Every row gives one point. The points of each table are mixes of a few directions, plus a little noise. Count the directions of each table, and those that both share. Where both have some left over, give the other angles between the two spaces (their principal angles), to ten degrees, smallest first.

First (6 x 2):
[[ 2.0 -3.0]
 [ 0.1 -0.2]
 [ 3.3 -5.1]
 [-1.1  1.7]
 [-3.6  5.5]
 [-0.8  1.1]]
Second:
[[-2.1 -7.0]
 [-0.6 -1.8]
 [ 0.3  0.8]
 [ 1.0  3.3]
 [ 1.6  5.3]
 [-0.2 -0.7]]
Directions: first 1, second 1, shared 0; angles 50

First, 5 rows:
[[ 9.0  0.9 -1.8]
 [-1.4  0.2  1.4]
 [-1.0 -0.9 -2.2]
 [-2.2  0.3  1.8]
 [-4.3 -0.4  0.8]]
Second (7 x 3):
[[-1.3 -0.9 -2.3]
 [-2.4  1.9  6.3]
 [ 2.8 -1.3 -5.1]
 [ 0.5  1.1  2.9]
 [ 0.6 -0.3 -1.2]
 [ 0.1 -2.1 -6.0]
 [-0.4  1.9  5.3]]
Directions: first 2, second 2, shared 2

First, 5 rows:
[[-0.6 -2.2  4.0  0.4]
 [-1.4  2.8 -2.8 -0.9]
 [-2.9 -1.0 -3.1  0.3]
 [ 4.0  0.5  7.6 -0.4]
 [ 0.9 -0.1 -5.7  0.6]]
Second (8 x 4):
[[-0.6 -5.2 -3.2  1.3]
 [-0.2  1.4  4.8 -1.2]
 [ 1.5 -0.4 -1.4 -0.8]
 [-1.7  4.3  2.4  0.9]
 [ 1.2  2.1  4.0 -2.1]
 [ 4.9 -0.4 -3.6 -3.1]
 [-3.8 -3.2 -5.8  4.8]
 [-1.4  1.2  2.8  0.4]]
Directions: first 3, second 3, shared 2; angles 50

First, 6 rows:
[[-0.3  1.0  1.9  0.2 -0.4  1.0]
 [ 0.0  0.2 -6.5 -5.4  1.4 -3.5]
 [ 2.4 -3.4 -2.6  1.5 -1.7  1.4]
 [-5.2  4.8  6.8  1.2  4.1 -3.2]
 [ 1.0  0.4 -0.7 -1.6 -1.3  1.4]
 [ 2.0 -3.1  1.0  4.0 -2.1  2.9]]
Second, 9 rows:
[[ 1.3 -0.5  1.0  0.9 -2.0  2.6]
 [ 3.2 -1.4  2.5  2.4 -4.6  6.4]
 [-3.1  6.5 -1.7 -8.9  2.8 -3.8]
 [ 0.8 -2.2  0.3  2.9 -0.5  0.6]
 [ 0.7  2.7  0.9 -3.3 -2.0  2.7]
 [-0.8 -1.9 -0.9  2.3  1.8 -2.5]
 [-2.1 -3.9 -2.2  4.5  4.6 -6.3]
 [ 1.0  0.2  0.9 -0.1 -1.8  2.4]
 [-1.1  0.3 -0.8 -0.6  1.5 -2.2]]
Directions: first 3, second 2, shared 2

First, 8 rows:
[[ -3.0   4.0   2.0   0.2   0.4  -1.0   1.8  -1.6  -2.3]
 [ -0.8   2.2   0.9   0.3   0.0  -0.8  -0.4   0.1  -2.3]
 [ -2.3  -1.8   0.2  -1.1  -0.3   2.4   4.9  -0.9   4.0]
 [  0.5  -1.1   0.8  -6.2   2.9   0.6   4.0   1.9   4.1]
 [  7.1   2.0  -1.3   3.9   1.2  -5.6 -12.1  -0.6  -6.1]
 [ -2.3   1.1   0.1   1.5  -2.7   1.4   0.2   2.4  -3.8]
 [  0.7  -4.1  -2.1   1.9  -2.3   2.3  -0.4   0.5   2.0]
 [  0.2  -2.2  -0.4  -0.5   0.7   0.8   2.1  -1.9   4.3]]
Second:
[[-2.8  1.2  0.8  0.2 -0.9  0.9  2.4  0.0 -0.8]
 [-4.1  1.8  1.0  2.7 -1.9  1.1  2.6 -2.1 -1.2]
 [ 3.5 -1.4 -0.4 -6.9  1.9  0.1 -0.9  7.5 -0.8]
 [-2.6  1.2  0.4  2.4 -1.8  0.7  0.9 -0.8 -1.7]
 [-2.3  0.9  0.5  2.9 -0.7  0.1  1.4 -4.0  0.9]
 [ 9.3 -4.4 -2.9  3.2  3.8 -4.5 -8.3 -7.6  6.6]
 [ 0.5 -0.2 -0.1 -0.8  0.2  0.0 -0.2  1.1 -0.2]
 [-0.2  0.0  0.9 -5.8  1.8  0.7  3.1  3.9  0.9]
 [-1.4  0.9 -0.2  2.1 -2.5  0.9 -1.2  2.0 -3.9]]
Directions: first 4, second 3, shared 3

First (11 x 11):
[[-1.4 -2.0  2.1  4.0 -4.3 -3.1  2.4 -4.9 -3.1 -0.9 -1.5]
 [-0.9  0.1  0.3  1.7 -1.4  0.5  0.9 -1.0 -2.8  2.1 -0.5]
 [-0.1 -1.4  1.2  1.0 -1.4 -2.5  0.7 -2.3  0.7 -2.6 -0.5]
 [ 2.0 -6.0  4.1  0.1  1.3 -0.8  0.2 -0.1  4.6 -5.1  0.2]
 [-0.8  4.6 -3.4 -1.5  0.4  0.6 -1.0  1.2 -1.4  2.6  0.3]
 [-1.8  0.6  0.3  3.0 -2.7  1.1  1.6 -1.8 -5.3  4.2 -0.9]
 [-0.4  8.5 -6.9 -4.8  0.1 -5.9 -2.4 -0.7  3.1 -3.6  0.5]
 [ 0.0 -4.0  3.4  2.7 -0.3  3.7  1.4  0.5 -2.7  3.0 -0.3]
 [ 1.9  3.1 -3.5 -5.7  3.5 -3.0 -3.1  2.3  7.3 -5.5  1.4]
 [ 1.1 -5.9  4.5  1.6  2.4  6.6  0.7  3.4 -0.9  3.5  0.4]
 [ 0.3  2.3 -2.0 -2.3  2.4  2.7 -1.5  3.3  0.5  2.3  0.9]]
Second:
[[ 1.3 -0.9 -1.6  0.6  1.0 -2.4 -2.9 -1.0  0.9  1.1  3.2]
 [-3.9  5.3  3.5  4.3  1.6  0.1  3.8 -1.4  0.6  2.8  1.1]
 [ 7.8 -1.5  6.7 -5.0 -1.0  5.0  0.2  3.6 -3.1 -7.6 -1.7]
 [ 2.5 -1.7 -3.3  0.9  0.4 -2.5 -3.7 -0.1  0.1  0.6  0.9]
 [ 0.4 -5.9 -1.1 -7.2  0.0 -1.0 -3.6 -2.0  2.6 -1.1  7.8]
 [-0.8 -0.6 -2.0  0.3 -0.2 -0.9 -0.7 -0.3  0.4  0.9 -0.2]
 [-1.9  1.6 -3.9  4.5  0.3 -2.5 -0.6 -0.5  0.2  3.3 -2.2]
 [-8.1  5.0  3.8  1.6 -0.8  3.7  8.3 -0.4  0.0  1.7 -4.0]
 [ 1.5  0.3 -0.4  0.8 -0.8  0.9  0.3  1.6 -1.5 -1.2 -4.0]
 [ 1.0 -1.5 -1.6 -0.9 -0.6 -0.2 -1.2  0.5 -0.2 -0.6 -0.9]]
Directions: first 3, second 4, shared 0; angles 50, 70, 90

First (11 x 12):
[[ 3.2  0.9  1.8  4.6 -2.2 -1.8  2.8  3.8 -3.0  3.1  0.6  1.9]
 [-2.2  1.9 -1.2  3.7 -3.6  3.5 -3.7  3.6 -2.5 -0.6 -3.0  4.1]
 [ 1.8 -2.9  2.8  2.1 -4.6 -1.5  0.4 -4.4 -2.9 -0.6 -2.3  2.8]
 [ 2.9  0.0  2.4  0.5  1.0 -2.4  2.2  5.4  2.1  4.2  2.6 -2.7]
 [ 4.2 -1.9  3.9  0.8 -0.6 -3.8  3.1  1.9  0.9  3.5  1.8 -1.9]
 [-4.8  1.5 -3.9 -2.6  2.0  4.0 -4.0 -1.3  1.5 -3.4 -1.3  0.0]
 [ 1.4 -2.0  2.7 -1.7  0.2 -1.6 -0.6  2.9  3.7  2.4  1.1 -3.0]
 [-1.7  0.4 -2.5 -1.5  1.7  0.8  0.9 -6.2 -1.5 -3.3 -0.4  0.8]
 [ 4.5 -3.3  4.1  0.1 -1.2 -4.5  3.7 -2.4 -0.2  2.1  1.3 -1.3]
 [-2.6  1.6 -3.3 -0.4  1.2  2.2 -0.6 -3.7 -1.9 -3.3 -1.1  1.7]
 [-6.8  3.6 -6.6 -5.4  6.2  5.4 -4.2  0.3  4.0 -3.9  0.4 -2.6]]
Second, 10 rows:
[[ -1.2   4.2   0.3  -0.9   2.5   0.8   3.8   0.8   1.7  -1.6   3.1   0.0]
 [  0.6   0.9   0.6  -0.7   0.6  -1.3   0.2   1.3   0.5   0.4  -0.7   0.6]
 [ -1.0   1.7   0.2  -0.8  -0.9  -1.3   1.1  -4.3  -1.3  -2.4  -3.2   4.1]
 [ -0.1  -1.3  -1.2   0.8   0.3   2.0  -1.6   0.4  -0.6  -0.4   1.4  -1.6]
 [  1.5 -11.3   1.4   3.0 -10.2  -3.0  -5.2  -5.6  -2.4   6.0  -7.8  -0.4]
 [  0.0  -3.2  -3.4   1.6   1.2   4.8  -5.1   1.0  -2.6  -1.8   2.4  -3.0]
 [  0.5   3.8   0.5  -1.5   3.5  -0.8   1.9   3.7   1.7  -0.4   1.9   0.0]
 [  1.1   3.5  -0.8  -1.6   4.9   0.1  -0.7   4.8   0.2  -1.5   1.6   0.3]
 [ -1.4   2.4  -2.0   0.1   3.3   3.9   0.6   0.7  -0.2  -3.2   4.3  -1.4]
 [  0.0  -0.8   4.4  -0.1  -5.1  -5.2   5.0  -2.8   3.1   4.7  -3.2   1.2]]
Directions: first 4, second 4, shared 1; angles 30, 60, 80

First, 9 rows:
[[-3.0 -2.2 -3.7 -1.2 -1.7  1.2  0.4  2.2  3.8  3.0 -2.7  1.3 -0.5 -1.4]
 [-0.1  3.5  0.7 -0.6  0.9  1.0 -3.1 -1.3  4.1  4.9 -0.3  4.1  1.5 -1.7]
 [-1.1 -8.0 -3.8  0.2 -3.2 -1.2  6.4  3.0 -6.5 -7.6 -0.8 -7.9 -3.3  2.4]
 [ 0.3 -0.4  1.0  0.6  0.6 -0.6  0.5  0.6 -1.1 -1.8  0.6 -0.6 -0.1  0.8]
 [ 1.0  4.6  4.5  1.2  3.6 -0.5 -3.2 -0.3  2.7  1.5  1.6  4.4  2.1  0.0]
 [ 1.2  0.7 -3.9 -2.4 -4.0  2.1 -0.7 -5.2 -1.2  4.2 -1.1 -2.0 -0.4 -2.3]
 [-2.2 -2.3  1.2  1.5  2.1 -1.3  1.4  5.2  1.5 -3.1 -0.3  1.0 -0.3  1.5]
 [-0.9 -3.8 -0.7  0.7 -0.3 -1.1  3.0  2.8 -2.5 -4.4 -0.1 -2.9 -1.4  1.6]
 [ 4.7  7.9  4.6  0.1  1.9  0.4 -4.9 -7.0 -0.8  3.5  3.1  2.5  2.5 -1.0]]
Second, 9 rows:
[[-0.5 -0.4  0.9 -2.1 -3.9 -5.2  0.5 -3.9 -1.2 -4.3  2.1  0.6 -1.0  2.9]
 [ 3.1 -2.3 -0.8  2.0 -1.3 -1.4 -1.9 -2.8 -2.1  1.9  0.9  1.9  4.5 -0.4]
 [-2.0  0.0  1.3  2.4  4.9 -1.4  4.8  5.5  0.5  0.4 -2.2 -0.3  0.9 -0.1]
 [-1.7 -3.2 -3.2  2.4  2.3  1.6  3.4  6.5 -1.7  0.6 -3.6 -3.3 -0.9 -0.7]
 [ 1.6 -3.0 -0.4  0.6 -3.0 -2.5 -4.1 -3.3  1.7  1.8  1.8  5.6  4.8  0.2]
 [ 1.9  5.0  1.8 -3.3  0.5  5.9  0.6 -5.3  1.2  2.8  1.3 -3.6 -2.1 -3.4]
 [ 2.1  2.7 -0.9 -3.5 -5.2  3.3 -7.4 -5.7 -0.3 -1.6  2.8 -0.3 -3.8  0.5]
 [-0.2  5.6  2.6  0.8  4.4  2.4 -1.4  3.1 -0.6 -1.3 -0.2 -1.6 -3.5  0.4]
 [-4.4 -4.6 -1.3  0.8  1.0 -3.0  5.5  5.8  2.6 -0.4 -2.9  0.9  0.6  0.4]]
Directions: first 3, second 6, shared 2; angles 30

First (9 x 18):
[[-2.9  1.9 -1.9  0.2 -1.1 -1.1 -0.1 -0.3 -0.1 -0.7  2.9  1.4 -4.1 -0.5
   0.4  2.2 -0.6  0.3]
 [ 1.5  5.1 -3.6 -3.9  1.5  1.8 -1.6  3.6  0.5  3.0  0.6 -8.7  5.2  0.3
   0.0  3.3  6.8 -0.4]
 [11.3  2.3  0.0  2.4  3.3  2.4  5.2 -1.4 -1.4 -2.2  2.0  1.6 -3.9 -0.1
  -4.4 -2.3 -0.4 -0.4]
 [ 3.4 -2.5  2.9  1.6  1.1  0.0  1.2 -1.9 -2.7  1.0 -3.7  1.1  1.7  5.0
  -1.1 -2.6  0.4  1.6]
 [ 3.2  4.5 -3.4  3.3  0.7  1.9  0.3 -1.3 -3.2 -0.4  2.4  0.2 -4.5  0.4
   0.4  3.4  4.1  1.8]
 [-2.4 -2.6  3.5 -5.0  0.9 -2.8  0.6  0.1  0.3  1.4 -2.3 -1.3  4.0  3.9
  -1.5 -2.9 -3.2 -1.1]
 [-8.7 -1.4  0.8 -2.4 -0.3 -0.5 -5.4 -1.0  0.1 -0.6 -1.5 -0.4  2.6 -4.1
   5.0  1.5 -0.9 -0.6]
 [-4.3 -4.6  0.0  4.3 -4.0  1.3 -3.6  1.0  3.7 -1.1 -1.8  2.8  1.2 -6.8
   4.2 -0.1 -0.6 -0.3]
 [-1.0 -2.9  1.7 -0.6 -2.2 -3.1  3.2  0.8  2.9 -0.4  1.5  3.3 -2.3  1.8
  -3.1 -2.7 -5.4 -1.1]]
Second, 9 rows:
[[-0.9 -1.0  0.6 -1.5 -0.5 -0.8 -2.2 -0.4 -0.9 -1.4  0.6  0.0 -0.5 -0.5
  -1.2 -2.0  0.8  2.1]
 [ 0.8  0.8 -0.7  1.3  0.3  0.7  2.0  0.5  0.8  1.5 -0.7  0.0  0.6  0.5
   1.1  1.7 -0.9 -2.1]
 [ 2.8  2.8 -2.0  4.3  1.5  2.5  6.5  1.5  2.7  4.7 -2.0 -0.1  1.8  1.7
   3.6  5.6 -2.9 -6.5]
 [ 0.3  0.5 -0.2  0.6  0.3  0.4  0.8  0.3  0.3  0.6 -0.3  0.0  0.2  0.2
   0.5  0.8 -0.5 -0.9]
 [-3.7 -3.6  2.8 -5.6 -1.7 -3.1 -8.5 -2.0 -3.5 -6.1  2.7  0.2 -2.3 -2.1
  -4.8 -7.2  3.7  8.4]
 [ 2.6  2.5 -1.9  3.8  1.5  2.3  6.1  1.4  2.5  4.3 -2.0 -0.1  1.5  1.4
   3.4  5.1 -2.6 -5.9]
 [-2.1 -1.9  1.4 -3.0 -1.0 -1.8 -4.7 -1.2 -1.9 -3.5  1.5  0.1 -1.3 -1.1
  -2.5 -4.1  2.1  4.7]
 [ 2.6  2.5 -1.8  3.8  1.3  2.2  5.9  1.5  2.4  4.3 -1.8 -0.1  1.6  1.5
   3.3  5.2 -2.6 -5.9]
 [-2.7 -2.6  1.9 -3.8 -1.3 -2.2 -6.0 -1.3 -2.5 -4.3  1.9  0.1 -1.6 -1.5
  -3.4 -5.4  2.7  6.0]]
Directions: first 6, second 1, shared 0; angles 70

First, 9 rows:
[[-1.6  0.7 -1.4  0.2  1.9  2.6 -4.4 -2.0  0.8 -0.7 -0.5  0.8  1.5  5.5
   0.4 -1.4  3.1 -0.9 -0.1  1.7]
 [-1.0  0.4 -1.3  0.5  2.0  2.5 -5.3 -2.5 -1.1 -2.2 -0.2  1.4  2.6  4.6
   0.8 -0.4  2.6 -1.2  0.1  0.4]
 [-1.1  0.6  0.4 -0.7 -0.1  2.0  0.7 -0.3 -2.4 -2.3  0.2  3.7  1.8 -1.3
   1.4  2.7  1.6 -2.2  1.4  1.0]
 [ 1.5 -1.8  4.1  1.2 -2.0 -3.2  5.7 -0.4  3.1  5.7  2.8 -0.6 -5.3 -6.9
   2.5 -3.4 -5.1 -0.2  0.8 -0.5]
 [-0.6 -0.7  1.0  1.6 -0.9  2.9 -2.0 -1.1 -5.1 -6.4  0.8  5.7  1.4 -4.4
   3.7  2.7 -1.4 -5.1  3.5 -2.2]
 [ 1.4  0.1  0.9 -2.0 -2.0 -4.4  8.1  4.0  3.1  5.4 -0.4 -4.1 -3.1 -3.6
  -3.2  0.3 -1.9  4.2 -1.9  0.9]
 [-2.1  0.9 -2.0 -0.2  0.9  1.4 -1.3  0.9  5.2  2.3 -1.8 -2.3 -2.1  5.9
  -1.8 -3.6  2.2  0.7 -0.6  3.2]
 [ 0.0 -0.4 -3.9  2.0 -1.6  1.6 -4.9  4.2 -3.3 -9.3 -3.5 -1.4 -0.3 -0.2
  -2.4  2.0 -2.9 -1.4  1.6 -4.9]
 [ 3.4  0.1  2.2 -2.8  1.8 -5.4  3.4 -2.8 -0.4  7.6  2.6 -3.3  3.4  0.4
  -1.5  1.1  1.8  6.1 -4.8  0.5]]
Second (8 x 20):
[[ -1.1  -0.6  -3.1  -0.5  -1.0  -3.4   1.8   1.5  -1.0  -4.1  -2.6  -3.5
    4.9   2.0  -3.3   6.4   3.2   1.0  -1.8  -0.7]
 [  0.2   0.8   1.7  -0.4   0.7   1.9   0.5  -0.5   2.0   4.1   1.3   1.6
   -3.1  -0.2   1.4  -3.8  -0.8  -0.1   0.7   2.1]
 [ -1.3  -0.7  -4.3   0.1  -5.7  -4.2   5.5   4.4  -5.2 -10.7  -6.2  -4.6
   10.3  -1.2  -4.8  14.8   3.0  -1.3  -1.1   0.0]
 [ -0.3   1.1   2.0  -1.0   1.1   2.0   1.2  -0.6   3.5   6.0   1.5   1.6
   -3.8   0.7   1.3  -4.9   0.1   0.5   0.3   3.4]
 [  0.6  -0.1   0.9   0.5   0.9   0.9  -2.0  -1.1  -0.2   0.7   1.2   1.2
   -1.8  -0.6   1.2  -2.6  -1.4  -0.2   0.6  -1.2]
 [  1.0   0.1   1.6   0.7  -0.7   2.0  -0.6  -0.3  -1.2   0.1   0.8   1.9
   -1.6  -2.5   1.9  -1.5  -2.6  -1.5   1.4  -0.1]
 [ -0.7  -0.1  -0.4  -1.0   4.1  -1.0  -2.8  -2.1   3.9   4.6   2.2  -0.7
   -2.8   4.3  -0.5  -5.3   2.0   2.7  -1.5  -0.9]
 [  1.5  -0.5   1.6   1.5   0.6   1.9  -3.6  -1.3  -2.0  -0.7   1.9   2.4
   -2.3  -2.6   2.6  -3.1  -3.7  -1.4   1.6  -2.7]]
Directions: first 5, second 3, shared 1; angles 30, 30

First, 9 rows:
[[ 1.5 -3.3 -3.1 -3.8 -2.6  0.3  7.3 -1.7  1.3  0.6  3.1  3.3 -2.1 -6.5
   2.4  1.9 -4.3  0.3 -0.9  3.5 -2.9 -0.7  5.8 -5.3 -5.0  1.3  1.9 -2.0
  -3.2  1.0 -6.6 -4.1]
 [ 0.8  5.4  3.1  0.1 -2.9 -0.4 -4.0  4.1 -2.9  3.4 -2.3 -3.1  5.5  1.4
   1.2  2.9  2.8 -3.1 -0.9 -0.9  0.6  2.6  3.5  6.0  4.7  2.2 -3.8  4.2
   5.6 -7.2  7.7  3.3]
 [-0.1 -1.5 -0.6  0.0 -0.4  0.4  1.8 -0.6  0.9 -0.4  0.0  2.3 -0.4 -1.9
   0.3 -0.2 -0.4 -0.2 -0.1  0.5 -0.7 -0.7  1.0 -1.5 -1.8  0.2  2.0 -2.5
  -0.4  1.6 -3.5 -2.2]
 [ 0.0 -3.9 -2.8 -1.2  1.2  0.2  4.2 -3.0  2.0 -1.9  2.4  2.1 -4.1 -2.2
  -0.1 -1.2 -3.0  2.1  0.3  1.4 -1.0 -1.6 -0.8 -4.9 -3.9 -1.0  2.3 -2.4
  -4.4  4.4 -5.8 -2.5]
 [ 0.1 -2.2 -0.7 -0.3 -1.9  0.9  3.9 -0.4  1.3  0.1 -0.2  5.0  0.3 -4.9
   1.2  0.7 -0.7 -1.3 -0.6  1.2 -1.9 -1.2  3.9 -2.5 -3.5  1.1  3.6 -4.9
   0.2  1.7 -6.8 -4.8]
 [ 1.1  6.2  2.7 -0.8 -1.8 -1.1 -5.0  3.8 -3.5  3.3 -1.0 -6.3  4.5  3.7
   0.7  2.8  2.0 -1.7 -0.5 -0.8  1.3  3.3  1.7  6.3  6.0  1.5 -6.2  7.6
   4.1 -8.1 11.3  6.0]
 [-1.7  0.0  1.3  3.3  3.1  0.2 -3.8 -0.3  0.4 -1.9 -1.9 -0.3 -0.5  4.0
  -2.3 -2.9  2.5  0.7  1.0 -2.4  1.9 -0.9 -5.7  1.5  1.6 -1.8  0.9 -1.3
   0.6  2.6  0.9  1.0]
 [-1.0  0.8  0.5  1.7  3.3 -0.6 -4.1 -0.5 -0.3 -1.5 -0.3 -3.4 -1.3  5.2
  -2.2 -2.2  1.1  1.9  1.1 -1.9  2.1  0.1 -6.0  1.6  2.6 -2.0 -1.7  2.3
  -0.8  1.0  4.3  3.5]
 [-0.8 -1.5 -0.6  1.0  2.1  0.1 -0.3 -1.4  0.9 -1.7  0.2  0.3 -2.0  1.3
  -1.3 -1.9 -0.1  1.4  0.6 -0.6  0.6 -1.0 -3.4 -1.2 -0.6 -1.4  1.1 -1.2
  -1.6  2.9 -1.4 -0.2]]
Second:
[[  1.4  -0.6  -1.8  -0.4  -0.2   0.1   0.0   0.2   0.1  -0.5   1.3  -1.2
   -1.1   2.8   0.6  -2.7   1.6   0.7  -1.8   0.1   1.2   0.5  -3.1  -1.7
    1.2  -1.8  -1.8  -0.7  -0.4   0.7   1.4   2.2]
 [  5.6  -2.2  -7.2  -1.7  -0.8   0.0   0.0   1.0   0.4  -2.1   5.3  -5.1
   -4.4  11.4   2.5 -10.8   6.5   2.9  -7.3   0.5   5.3   2.2 -12.7  -7.0
    4.8  -7.5  -7.5  -3.3  -1.6   2.7   5.7   8.8]
 [ -3.0   1.1   3.8   0.8   0.5  -0.1   0.0  -0.5  -0.1   1.2  -2.8   2.7
    2.4  -6.1  -1.3   5.7  -3.4  -1.5   3.9  -0.3  -2.8  -1.1   6.8   3.7
   -2.6   4.0   3.9   1.8   0.8  -1.4  -3.0  -4.7]
 [ -2.3   0.9   2.8   0.7   0.4   0.0   0.0  -0.4  -0.2   0.8  -2.1   2.0
    1.9  -4.6  -1.0   4.4  -2.6  -1.1   2.9  -0.1  -2.1  -0.9   5.2   2.8
   -1.9   3.0   3.0   1.4   0.6  -1.1  -2.3  -3.5]
 [ -0.7   0.3   0.9   0.2   0.1   0.0   0.0  -0.2  -0.1   0.3  -0.7   0.7
    0.6  -1.5  -0.3   1.4  -0.9  -0.4   1.0  -0.1  -0.7  -0.4   1.8   0.9
   -0.7   1.0   1.0   0.4   0.2  -0.3  -0.7  -1.2]
 [ -2.4   0.9   3.1   0.7   0.3   0.0   0.0  -0.5  -0.2   0.9  -2.3   2.2
    1.9  -5.0  -1.1   4.7  -2.8  -1.2   3.2  -0.2  -2.3  -1.0   5.5   3.1
   -2.1   3.2   3.3   1.4   0.7  -1.2  -2.5  -3.8]
 [ -1.5   0.6   1.9   0.5   0.2   0.0   0.0  -0.3  -0.1   0.6  -1.4   1.4
    1.2  -3.1  -0.6   3.0  -1.8  -0.8   2.1  -0.2  -1.5  -0.6   3.4   1.9
   -1.3   2.0   2.0   1.0   0.4  -0.7  -1.5  -2.4]
 [  3.0  -1.1  -3.8  -0.9  -0.4   0.0   0.0   0.5   0.2  -1.2   2.8  -2.7
   -2.4   6.1   1.4  -5.8   3.4   1.6  -3.9   0.3   2.8   1.3  -6.8  -3.8
    2.6  -4.0  -4.0  -1.7  -0.9   1.5   3.1   4.7]
 [  3.2  -1.2  -4.0  -0.9  -0.5   0.0   0.0   0.5   0.2  -1.3   2.9  -2.8
   -2.4   6.4   1.4  -6.0   3.6   1.6  -4.1   0.3   2.9   1.2  -7.1  -3.9
    2.8  -4.2  -4.2  -1.8  -1.0   1.5   3.2   5.0]
 [ -3.7   1.4   4.7   1.0   0.6   0.0  -0.1  -0.6  -0.3   1.4  -3.5   3.4
    2.9  -7.6  -1.6   7.1  -4.3  -1.9   4.8  -0.3  -3.5  -1.4   8.3   4.6
   -3.1   5.0   4.9   2.1   1.1  -1.8  -3.7  -5.8]
 [  0.5  -0.2  -0.7  -0.1  -0.1  -0.1   0.0   0.1   0.0  -0.2   0.5  -0.5
   -0.4   1.1   0.3  -1.0   0.6   0.2  -0.7   0.1   0.5   0.2  -1.2  -0.7
    0.5  -0.7  -0.8  -0.3  -0.1   0.2   0.5   0.9]]
Directions: first 3, second 1, shared 0; angles 50
